Rows are points. Examples show where two turns around zero, p and q, send a point. Where does a point land after both, in the order given? Backwards means that the second turn is done in reverse. Each puzzle has new turns, and all numbers are rounded.

Turn p:
[-0.09 -0.92  1.30] -> [ 0.91 -0.21  1.29]
[ 0.05  3.32 -0.40] -> [-2.30  2.30 -0.76]
[-0.81 -1.15 -3.14] -> [-0.65 -2.52 -2.25]
[-0.84 -0.01  1.60] -> [-0.13  0.15  1.80]
[ 1.70 -1.24  0.65] -> [ 2.18  0.29 -0.08]
Turn q:
[-0.49 -2.04 -1.29] -> [-0.25 -2.00 -1.42]
[-0.76  1.20  0.87] -> [-0.80  1.39  0.43]
[ 1.22  0.39 -2.63] -> [ 2.36 -0.07 -1.72]
[0.02 0.46 3.05] -> [-1.31  0.69  2.70]
Where do these land?
q, then p: [-0.99  1.77 -1.57] -> [-1.52  0.76 -1.92]
q, then p: [ 1.29  2.12 -0.11] -> [ 0.05  2.44 -0.46]
p, then q: [-0.56 -2.76 -0.48] -> [ 0.53 -2.72  0.71]
p, then q: [ 0.25 -1.12  2.16] -> [0.44 0.01 2.41]

Turn p:
[-1.37 -0.30  1.69  0.99] -> [-0.25 -1.67  1.25  1.18]
[ 0.52  0.49  1.01 -0.24] -> [ 0.99 -0.06  0.76 -0.16]
[ 2.99 -2.77  1.70  0.72] -> [ 2.25 -2.99 -1.31 -2.08]
[-0.56  1.57 -1.03  0.56] -> [-0.21  1.41 -0.24  1.44]
[-0.97  0.42  0.82 -0.81] -> [-0.41  0.12  1.50  0.00]
[-0.60  0.58 -4.19 -1.22] -> [-2.37  3.17 -1.98 -0.39]
Turn q:
[ 1.55 -0.15  0.48  0.16] -> [ 1.26 -0.75  0.47  0.57]
[-0.27 -1.47 -0.90 -1.40] -> [-1.32 -0.84  1.37 -0.83]
[ 0.13 -0.32 -1.28  1.32] -> [-0.27 -1.25 -1.35 -0.20]
[-0.33 -0.33 -1.81 -1.42] -> [-0.91 -0.56  0.63 -1.99]
[-0.79 -1.73 -0.45  0.06] -> [-1.70 -0.87  0.28  0.32]
[-0.29  3.98  3.96  1.29] -> [ 2.93  4.25 -1.40  2.15]
Where do these land?
p, then q backwards: [-0.19  0.68 -1.40  0.10] -> [-1.23  0.54  0.63  0.51]
q, then p: [-0.89  0.23  0.21 -1.25] -> [0.15 0.53 1.43 0.34]
q, then p: [ 0.43 -0.07  2.17  3.00] -> [ 0.66 -0.37 -3.01  2.07]
p, then q backwards: [ 2.23  2.21 -1.31 -0.32] -> [-0.18  3.14  1.31  0.25]
p, then q: [-1.60 -3.06  0.33 -1.53] -> [-3.06  1.10  1.94  0.12]
